Each row is a point. A path goes straight from each point to the next, and from the last back to the first. The post is the endless flat space through its rows: a point in 2 columns, a line in 3, a plane in 4, and so on, so that a path can go around it. How many times does the path go around the post? Going back the other way cancels.
In the rows, zero is written as 128.

Post (1 x 2):
[[134 136]]
Path (30 x 2):
[[ 89 164]
 [ 97 177]
 [ 66 124]
 [120  74]
 [163 124]
 [168 165]
 [128 173]
 [113 149]
 [143 183]
 [179 170]
 [148 120]
 [115 105]
 [ 72 136]
 [117 151]
 [133 171]
 [ 82 151]
 [ 81 108]
 [134 105]
 [172 127]
 [152 172]
 [130 182]
 [ 96 129]
 [118  83]
 [ 89  94]
 [ 90 157]
 [147 183]
 [182 151]
 [161 127]
 [122  97]
 [ 84 121]]
Times around: 0

Post (8 x 9):
[[135 156 146 139 145 141 145  72 156]
 [138 150 238 207 113 178 166 111 143]
 [116  85  89 152 118 118 114 114 136]
 [103 135 104 145 122 148 137 138 130]
 [110 118 102 137  88  98  69  98 130]
 [163 133  92 143 181 135 138 147 150]
 [158 127 111 122 113 123 133 116 167]
 [135 110  81 120 121 123  99 118 112]]
Path (23 x 9):
[[119 195 197 145  95 188  97  75 116]
 [127  94 168 181 147 157 162  99 149]
 [112 129 118 130 125  91 125  59 141]
 [139  90  72 171 131 136 145 153 133]
 [159 166 212 154  79 191 123 139 151]
 [142  52 111 151 115 118  68 135 114]
 [167  91 159 161  68  94 127 125 154]
 [ 80  93  75 155  46 113 112 161 119]
 [138 159 164 183 133 194 149 133 137]
 [121 207 169 104  88 150  88 131 152]
 [ 96 121  92 165 173 145 160 157 124]
 [ 79  90  77 128 101 132 182 128 119]
 [ 99  74  93 113  61 106 110 115 104]
 [154 100 123 199 148 104 133 115 154]
 [169 101  30 133 141 127  95 133 138]
 [127 159  86 113 183 188 141 139 139]
 [139 117 175 142 128 107 110  92 109]
 [191 144 150 144 167 125 147  90 130]
 [104 136 118 175 177 172 178  81 131]
 [ 89 164 153 170 121 143 110 107 192]
 [ 88  92  97 132 130 124 140 145 167]
 [151 121 114 173 143 117 153 144 127]
 [155 112 147 197  91 161 149 208 154]]
Times around: 5

Post (17 x 18):
[[ 69 103 143 175 108 173 161 141 100 112 121 113 107 151 151 153 144 146]
 [147 160 120 121 137 122 150  78 147 100 117 156 122 103 119  81 144 116]
 [171 121 161 132 148  83 101 109 151 119 114 152 155  82 107 121 121  89]
 [ 63 111 128 148 126 215 116 164 123  85 138 124 135 199 132 142 130 146]
 [187 125 127 133 132 141 125 112 146 174 166 135 101 118  56 113 131  81]
 [162 101 129 119 139 135 147 153 182 167 150 144 120  97 121 102 120 138]
 [183 110 142 114 176 114 136 111 147 103 177 139 112 107 104 131 137 148]
 [170 165 161 131 134 136 149 150 101 136 182 159 150 125 125 122 103 106]
 [ 69 115 145 132 155 186 145 154 123 145 104 134 123 201 139 178 149 125]
 [ 71 150 122 138 149 194 126 149  83 117 125 167 121 154 141 157 174 175]
 [190 123 102 137 173 129 150 136  99 122 122 160 111 118 101  97 102 134]
 [112 114 106 144 113 211 118 125 116  96 121 124 144 161 172 175 127 143]
 [141 112 121  78 130 111  94 116 111 115 120 128 127 115 139  77 117 123]
 [ 81 117  94 143 130 175 135 138 110 118 131 136 148 198 138 156 123 163]
 [201 150 150  96 119  83 121 135 168 126 133 107 107 138 107 107 118 125]
 [103 128 162 161 132 177 116 110  92 125 112  93 156 172 165 135 155 151]
 [140 154 141 108 146 136  98  81 142 113 112 142 107 100  99  66  74 122]]
Path (31 x 18):
[[ 93 113  74 175 125 191 135 186 103 128 148 162 109 135  79  91  77 128]
 [165  92 120 108 170 133 133 170 181 168 211 157 109 104  44 106  96 136]
 [ 97  70  89 144  99 185  99 113 128 149 107 136  82 109  66 121 110  96]
 [112 160 150  86 183 143 124 107  90  81 113 206 147 173 134 135  92 154]
 [128  94 131 137 119 186  72 103 105 166 176 124  88 147  89 120 111  78]
 [131 160  87 126 114 152 134 172 146 140 168 144 129 117 185 123 148 174]
 [110 104 124 118 176 178  99 113 122 124 118 152 143  81  95 103 154  95]
 [148 110 114 192 137 186 175 176 149 103 151 172 147 128  67 123  82  96]
 [ 91 113 159 141  99 151 140 134 131 151 124 107 139 168 146 136 179 146]
 [ 99 170 121 142 103 156 134  70 116  46  83 139 166 188 181 149 141 102]
 [193  84  85 122 167 184 115 161 181 112 198 134  87 134 117 100 106 141]
 [ 95 134  95  83 136 238  94 227  43 178 156 151 135 212 146 133  86  85]
 [148 133 111 121 104 172 102 104 147 115 128  66 117 206  83 157 132 114]
 [192 130 145 117 127 138  92 107  90 142 120  90 154 192  81 114  85  92]
 [138 147 136  99 136 115 138 125 122  94  64 167 129 119 175 104 177 173]
 [172 106 119 138 114 196 177 160 147 110 192 156 126 152  94 174  53 115]
 [153 223 218 158  90 116 160 109  96 176 136 121 129 182 102 144 193 101]
 [160  91 156 121 113  64 141 106 167 165 115 131 119  83 157  55 132  80]
 [137 193  98 145 168 151 180 126 153 161 155 168  65 125 103  90 120 151]
 [146 119 119 129 152 129 118 184 153 140 120  95 126 153 108  88 105 158]
 [153 155 126 108 152 106 164 146 153 158 121 158  80 128  38 119  93  80]
 [116  84  93 102 127 152  87 140 165 116 103 111 135 184  81 134  78 143]
 [104 146 167  98 201  93 192 133 147 155  88 206 114 146  99  84 144 124]
 [107 132 171 134 131 135 108 149 127 184 168 136 128 162  92 113 132 111]
 [ 75 106 119 172 141 171  73  79 155  79  51 115 122 160 171 170 138  99]
 [137 117  82 117  83 166  65 148 149 142  79 103 135  90 191 148 100 127]
 [223 170 170 111 166 168 118 112 147 147 188 110 124 144  76 180 105 132]
 [165  78 147  96 128  68 130 187 148 109 191 147 165 140  87  95 101 183]
 [129 110 150 165 114 139 127 139 115  73 135 141 156 145 141 122  65 119]
 [ 71 155 127 133 136 129 106 101 149 190  63 177  40  97 105  99 197 102]
 [ 44 153  96 155 151 168 170 122  66  87 116 168  53 107 122  64 127 186]]
Times around: 5
